Every row gives one point. To make a cloud, some directions were put in groups of two or more. Within a group, all points are equally far from the middle, so they leave a hole (a ring in 2 directions, a hollow ball in 3). The other directions are filled evenly. Then the cloud was stretched, turned, moved and blurred a little. Count the holes, and give their numbers of directions, smallest first.

Cloud:
[[-8.4  2.8 -4.5]
 [-4.9 -4.0 -3.4]
 [-2.0 -5.4 -2.0]
 [ 3.2 -1.1  4.8]
 [ 2.4  2.8  3.4]
 [ 5.3  1.8  1.3]
 [ 0.1 -7.9  2.8]
 [-5.8  3.3 -2.3]
 [ 2.5  1.2  0.7]
 [ 0.5  4.7  0.9]
 [ 9.2 -4.9  5.8]
 [-7.1  4.7 -2.5]
 [-4.7  2.0  0.8]
 [ 2.9 -3.7  4.5]
 [ 3.0 -3.7  2.4]
 [-0.5 -3.6  1.6]
 [-3.3 -2.7 -2.7]
 [ 9.1  3.3  1.1]
 [-3.0 -0.8  0.6]]
Holes: 0

Cloud, 29 rows:
[[ 1.2  1.8  5.6  0.7]
 [-7.7  4.0  1.2  0.5]
 [ 0.7 -5.3  4.1 -3.7]
 [ 1.4 -5.2 -0.1  6.5]
 [ 0.5 -2.5 -7.3  0.8]
 [ 4.6 -3.2 -5.4  0.4]
 [-2.0 -2.4  0.3  7.5]
 [-1.2  6.1 -2.1 -3.1]
 [ 3.5 -3.0 -5.0 -2.9]
 [ 3.5 -0.3 -4.2  7.8]
 [-5.5  2.4  1.1 -4.9]
 [-1.1  2.6  5.4  1.7]
 [ 3.8  5.6  1.5  1.6]
 [ 1.9  2.7 -2.1 -4.8]
 [ 7.5 -2.1  0.8 -1.3]
 [-3.1  3.3  3.6  5.4]
 [ 5.6 -4.8 -1.4  5.6]
 [ 0.8 -1.7 -0.2  8.7]
 [ 3.3 -1.6 -6.4  4.2]
 [ 5.4 -6.9  2.1  0.8]
 [ 2.5  0.2  5.6 -0.5]
 [ 2.8 -1.8 -4.0 -4.7]
 [ 3.2  6.1  0.4  0.9]
 [-4.6 -5.6 -3.3  0.9]
 [ 1.5  1.3 -6.6  6.2]
 [ 2.9  0.0  5.5 -0.6]
 [-3.4 -6.5 -3.0 -2.0]
 [-8.3  3.6 -4.0  2.9]
 [ 3.3 -3.1 -6.1 -0.8]]
Holes: 2 (2, 2)

Cloud, 55 rows:
[[  3.4   7.0   1.8  -0.1   3.8  -3.0]
 [ -0.4   1.0   3.3   0.7   2.8  -5.3]
 [ -3.0   0.5  -2.9   6.8   3.2  -3.0]
 [ -3.4   6.0   2.7   3.0  -0.7  -0.1]
 [ -2.3   3.7   7.6  -0.2  -4.4  -4.0]
 [ -2.7   0.2   5.2   1.7   1.2  -1.9]
 [  1.1   4.5  -2.6  -0.2  -0.8   5.4]
 [  3.5   7.8  -4.5   6.7   0.6  -6.9]
 [ -7.9  -3.5   2.1   3.0   4.8  -7.1]
 [  0.2   9.8  -6.1  -2.2  -2.2  -4.4]
 [  5.0   9.2  -2.1  -1.5   0.1  -3.7]
 [ -4.1  -3.2  -7.2   0.1   2.1  -1.0]
 [ -1.1  -7.5   0.4  -1.0   7.9  -7.1]
 [  4.1   1.3   1.0   0.5   0.8  -0.9]
 [  4.8   9.6  -1.9   4.8   0.4  -6.3]
 [  3.7   5.1  -3.3   3.2  -4.4   2.4]
 [  4.0   9.5  -0.9   1.7  -0.6  -9.5]
 [ -2.2  -3.9  -0.7   0.2  -0.9  -1.4]
 [  3.0   1.8   0.1   0.9   7.8  -3.6]
 [  0.2   3.6  -1.0  -0.8   5.1   5.4]
 [ -2.2   4.7   0.5  -0.4  -0.4  -8.3]
 [  1.9  -0.4  -3.8   4.4   5.3  -6.4]
 [ -5.7   1.3   0.5   3.1   7.5  -7.1]
 [  0.4   1.1  -3.6   6.8  -1.3  -0.3]
 [  2.0  -4.3   4.0  -0.3  -0.5  -5.0]
 [  1.0   3.1   6.0  -2.5  -0.9  -1.8]
 [  7.4   2.0  -5.3   4.6  -1.1  -2.4]
 [  5.5   5.2  -1.2   1.0  -4.7  -1.2]
 [  3.3   1.3   1.1  -0.1  -2.3   1.8]
 [ -0.4  -0.1  -4.3   4.4   0.0  -0.4]
 [ -4.7   3.2  -3.4   2.4  -2.6  -1.5]
 [ -2.7  -2.9  -6.4   0.5   0.5  -1.0]
 [ -6.1   0.2  -4.2  -1.8  -1.2   4.5]
 [ -3.6   5.4  -3.8  -2.9   4.6  -4.1]
 [ -0.8   1.0  -3.1  -2.8   5.6  -0.9]
 [  4.2   2.3   2.4  -0.6   6.5   2.5]
 [ -0.6  -5.9   5.1   5.1   0.7  -6.0]
 [ -9.7  -0.6   3.8  -4.3   4.3   0.3]
 [ -3.8   2.0   2.6   1.1   0.7   1.2]
 [ -5.8  -0.4   1.4  -1.1   8.1  -6.7]
 [  2.9   1.3   3.2   3.8   1.0 -12.7]
 [ -2.1   7.8  -1.6   5.6  -3.9  -3.0]
 [ -3.0  -3.7  -3.8  -1.6  -2.3   0.3]
 [ -1.6   8.6  -2.6  -0.8   0.6  -4.6]
 [  6.0   2.7  -2.2   6.0  -1.8  -2.1]
 [ -2.2   3.0   3.1   2.2   0.4 -12.9]
 [  4.4   5.5  -4.4  -0.1   0.6   0.7]
 [  4.5   4.9  -1.7   6.8  -4.2   1.1]
 [  3.6   0.9   4.6  -3.2  -2.3  -0.6]
 [ -1.7   1.4  -2.0   5.1   3.5   2.0]
 [ -1.0   1.6  -3.4   6.0   4.7  -2.5]
 [  6.3  -1.6  -2.0   1.9  -1.9  -5.7]
 [ -8.8  -4.4   2.1  -4.0   1.8  -1.2]
 [  2.7   3.1   3.6  -2.2   2.2  -0.2]
 [  3.5   0.1   3.5  -0.2   4.0  -6.1]]
Holes: 0
